Each row is a point. Each copy is the shape, with its points in the same order, turned, moved and blurred by noise. Some copies are also mirrored. Which?

Shape (6 x 3):
[[-18 -29 -82]
 [ 37 -20  22]
 [  1  14  62]
 [-12 -10 -37]
 [-20  -4 -73]
 [ 41  14 -16]]
Copy 1 (6 x 3):
[[-59  54  12]
 [ 11 -19 -35]
 [ 27 -72   4]
 [-42  13   5]
 [-70  38  19]
 [-32 -24 -35]]
Copy 1 is: mirrored
Copy 2 (6 x 3):
[[-66  76  -2]
 [ 32   5   9]
 [ 17 -48 -22]
 [-45  30  -4]
 [-74  50   4]
 [-14  15  39]]
Copy 2 is: only turned
Copy 3 (6 x 3):
[[-19 -31 -65]
 [ 31  33  31]
 [-19  42  77]
 [-25  -1 -22]
 [-19 -45 -34]
 [ 19 -23  23]]
Copy 3 is: mirrored

Shape (10 x 6):
[[ 20  -6  -2  16 -49  12]
 [-58 -33  62 -49  -6   8]
 [-61  21  79 -31  19 -14]
 [ -5   0 -29 -29 -23 -34]
 [-40   4  64  -5  18  24]
 [ -9  -5   1 -27  17  32]
 [ 15 -32 -34  22 -16   5]
 [ 26   3 -66  29   6 -40]
 [ 47 -90 -35  45  -4 -22]
 [-71  10 -53   6 -15 -33]]
Copy 1 (10 x 6):
[[  18    8   -1   46  -11  -62]
 [ -21  -51   56   67  -47   30]
 [ -55  -41   59   31  -20   44]
 [   8   25  -13   19  -41    7]
 [ -42  -60   41   53    5    5]
 [  28  -42   11   43    8    3]
 [  15   -9  -43   63  -10  -29]
 [   8   27  -86   17    2  -25]
 [  16  -32 -100   73  -31  -61]
 [ -25   56  -20   73    5   35]]
Copy 1 is: only turned
Copy 2 (10 x 6):
[[ 55 -29   5  25  22  15]
 [-38 -86 -51  18 -21   7]
 [-30 -59 -63  34 -38 -52]
 [  3   5 -23  -5  28  19]
 [  1 -70 -12  28 -40 -37]
 [ 12 -40   1 -23 -30  -3]
 [ 28 -11  38   9  28  33]
 [ 17  52  37   3  33   9]
 [  3   3  77  43  19  81]
 [-28  -7  -1 -12  73 -33]]
Copy 2 is: mirrored
Copy 3 (10 x 6):
[[   8  -23  -26  -35    8   30]
 [   1   92   -7  -12   48   -6]
 [ -33   65   23    5   79  -16]
 [  -8    3  -21   30  -11   44]
 [ -37   47    4  -29   47  -36]
 [ -16   21   -9   -9  -13  -26]
 [  -5  -16  -68  -19  -26   10]
 [ -32  -62  -58   36  -28   15]
 [  32  -36 -120   11  -12   -7]
 [ -79   21  -47   22  -19   53]]
Copy 3 is: mirrored

Shape (15 x 9):
[[-45  24 -32  23  15 -31   0 -10  12]
 [ 34  29 -14 -10  19   4 -10 -55   4]
 [-41  59  -1  33  49  12   1 -13  -6]
 [ 20 -35  12 -19 -17 -29  67  35   2]
 [  6 -15   9  21   6  -6  -5 -55 -38]
 [-64  20  29 -18  39  11 -23  -2 -11]
 [ 72 -21  11 -58 -60 -44  27  32  28]
 [ 29 -11   1 -17 -50 -14  61  43  -7]
 [ 27  17 -33 -19  35  25   0 -21 -36]
 [ 34 -12  -8 -52 -33 -22  70  22  -1]
 [ 49  25  19 -61 -75 -35  79 -11 -10]
 [ 23  31  -8  14 -30  36 -24 -18 -22]
 [-58  11 -35   3  20  33 -25 -51 -13]
 [ 11   2  -8   8   9  63   5 -63  25]
 [-57  19 -36  -5  14   3 -11 -13 -20]]
Copy 1 (15 x 9):
[[-50 -37  -6   0   6   0 -26   1   4]
 [ -6   4 -37  43  15 -56  33 -10  -9]
 [-29  -4 -32   9   0  -3 -54  -9 -55]
 [ 27  16  10 -18 -63   7  14   8  59]
 [ -5   7 -11  -1  -5 -64   6  49 -10]
 [-35  38 -43 -41   3 -22 -49 -25 -27]
 [ 32  19  35  -6 -38  12  95 -16  60]
 [ 49   4  47  -1 -42  12   7  -4  44]
 [ 37 -16 -42  23   2 -41   6 -19 -15]
 [ 44   1  26   1 -59  -5  31 -26  59]
 [ 35  20  65  28 -72 -37  49 -39  45]
 [ 33  22   4  24  47 -32   2   0 -28]
 [-26  -6 -44   6  47 -62 -54 -16  -3]
 [  6  32 -35  67  34 -39 -20  16  10]
 [-18 -23 -21 -21  20 -34 -44 -19  -4]]
Copy 1 is: mirrored
Copy 2 (15 x 9):
[[  -4  -18  -27  -14  -12   64   31  -21  -16]
 [  31   -1  -47  -33   -2   -1    7  -19   42]
 [  -3   24  -23   -6  -50   73   38  -21   26]
 [  -7   20   14   14   47   17  -71  -15  -21]
 [   8  -16  -40  -11   24   33    2   23   60]
 [ -51   17   14  -21  -23   29   42  -24   39]
 [   0   -4  -17   13   34  -54  -91  -37  -32]
 [  12    4   16   35   20   10  -89  -15  -20]
 [  53   23  -22   10   10    6   30  -20   46]
 [  24    3   20   17   38   -4  -76  -53   -7]
 [  12  -32   -2    8   16   -7 -121  -70   32]
 [  27  -14  -21   14  -43   -4   -5   17   39]
 [  15  -25    9  -31  -16   42   69   -7   44]
 [  47    5  -10  -71  -16    4   10   21   37]
 [  -2  -20   10    2  -12   44   47  -27   14]]
Copy 2 is: mirrored

Shape (18 x 12):
[[ 58  67  -6  -6 -24   2  27 -17 -11  -1 -21  11]
 [-21 -20   0  20 -37   1 -27   7 -18  12  53   2]
 [-23  17 -19  33  -9  34  23  14 -59  -1 -17 -12]
 [ 44  -7  19  19 -66  -1  73  14 -27  29   0  24]
 [-11   1  14  49   7  -4 -11 -63 -44 -19  12  -5]
 [-28 -30  22 -13 -25   3  -9 -10  35 -29  33 -10]
 [-19  40 -50  68   9 -11   8 -47  58  19   2 -11]
 [-45  -9 -26 -62 -91   4 -70  55 -11 -30   2 -44]
 [ -5  14   1 -29 -13  25 -90  -1  28 -45 -18 -52]
 [ 23  40  35  48 -32 -10 -14 -19  23  17  30  -6]
 [ 30 -45   9 -13 -26   6  -9  32 -17 -20  -8  -2]
 [-34   4  39  -9  -2 -60  47 -41 -23  25 -49  -4]
 [-38  42  26  56 -17  -2   8  33  15 -23 -24 -14]
 [ 21  51  24 -10  -4  45  22 -53  33  29 -25  19]
 [ -5  -5  50  -4  -1 -38 -48 -25  25  30 -13 -68]
 [  9  91  17 -30   7 -15 -25 -18  -2   8  -5  13]
 [ 28  29  14  28 -32 -21 -53  -3  27  31 -29  24]
 [  1 -11 -72  61  14  41  45  23 -19  17  45  11]]
Copy 1 (18 x 12):
[[ 35  36 -37  44 -13  -8  61  -3 -19  22  -1  40]
 [-28   9 -13   4  -6 -34 -44 -36  21  16  24  -9]
 [ 47  30 -20  77  11   1 -43 -26   8   5   5   3]
 [  3  22  -8  39   3 -11  15 -85 -51   5  26  57]
 [ 27  26  13  49  27 -69 -16   6   5  45  30 -27]
 [-27 -24  14   1 -13 -15  -7 -23  -7  12   0 -56]
 [-16  33 -15  44  -1  15 -22  63 -53  75  26 -13]
 [-43  15 -42   9 -65 -15 -37 -45  51 -37 -81 -47]
 [  1  36 -17 -17 -12  -9   7  27  36  -2 -67 -74]
 [  0  17 -39 -18  13 -34   4  -5 -35  56  12   5]
 [ -4  21  29   8  -1 -11   3 -43  12 -30 -22   9]
 [ 29   9  -8  68 -15 -66   0   0 -87 -36  24 -17]
 [ 25 -19 -39  31  33   2 -40   5 -40  19 -35  -7]
 [ 23  36 -45  30  17  16  66   2 -43  14  44 -30]
 [ 14  47  -8 -40 -21 -59 -17  22 -51 -12 -12 -55]
 [ 31   9 -74  16 -22 -33  45  44  -1  -1   8  -1]
 [-34  49 -49  -7  29 -30  16  23 -26  -3 -10  18]
 [  6  22  21  58  -1  51 -55 -14  21  47  56  43]]
Copy 1 is: mirrored
Copy 2 (18 x 12):
[[ 18 -23 -17  -7  16  62 -15  48 -20 -30 -27  43]
 [ -5  13  24  47 -45 -23 -15  -3  15  10  14  34]
 [ 50  22  -7  -3 -44   1  17  41  11   3 -42   4]
 [-23  20 -14  61 -59  45 -22  45 -50   0 -49  16]
 [ 17  43 -30  34  -6   0  57  19  14 -31  25  35]
 [-44 -30  -3   7 -41  -9 -12 -14   5 -10  41   0]
 [ -2  70  13 -65 -20 -11  -2  17 -20 -76  24  51]
 [ -6 -91  -9  -2 -43 -78 -47  14  47  50 -14  39]
 [-28 -65   1 -42  13 -30   6  -5  62   1   1  29]
 [-29  11  50  20  -7  20  21  22 -11 -38   5  56]
 [-25 -17 -22  36  -4   4 -24   7   6  30 -29 -22]
 [ 11   6 -60  -5 -31   8  53   1 -83   9  -4  38]
 [  7   3  29 -30 -17 -36  48  56 -36 -17 -13  -1]
 [-21  -1   5 -49 -24  94  20  27  -3 -30   0  31]
 [-57 -27   3 -21   5 -20  59 -50  -6 -11  -5  54]
 [ 41 -44  26 -21  29  50  18  -3 -21  -9  13  65]
 [-38   5  41 -10  34  18  -8  31 -18  18  10  57]
 [ 36  90  12   4 -58   7 -46  15  12 -37 -35  -7]]
Copy 2 is: mirrored
Copy 3 (18 x 12):
[[-11  -4 -24 -26 -13  -6 -43 -72 -51 -20   5   4]
 [  6   5 -30  -3 -17  14  34   8  40 -58  15  10]
 [-17   0  -9 -10  31 -33   5 -28  24 -34 -46   8]
 [-28   9 -38 -49   7 -20  -4  11 -78 -54   6  32]
 [  9 -25  18  -4 -19 -42  -9  -8  40 -20  30  28]
 [ 15 -16 -24 -24 -12  38  47   3  20  20  38  10]
 [ 32 -51 -47 -68 -11 -30 -38 -12  49   1   8 -46]
 [  1   8 -33  23 -11  77 121 -51  11 -30 -32 -43]
 [ 13 -23  22  26 -14  76  44 -66  28  18  29 -53]
 [ -2  -3 -16 -45 -29   4 -17 -33   8 -45  66 -19]
 [ 10  21  -8  23  15  16  41   7 -37  -7  11  -5]
 [-25  19  19 -54 -71 -53  14   6 -23  22 -20   2]
 [-47   8 -24 -50  26 -33  26 -43  23   6  40 -34]
 [-34 -42  -2 -57 -25  31 -63 -31 -12  12   4  13]
 [ 11  16  53 -34 -62  31  17  -1  11   7  26 -65]
 [-30   7 -22  -8 -63  27 -38 -79   4   9   4  -5]
 [-18 -22 -27  -1 -52  14 -20 -15 -19 -28  36 -71]
 [ 26  14 -62 -13  69 -40 -36   8  35 -37 -25  14]]
Copy 3 is: only turned
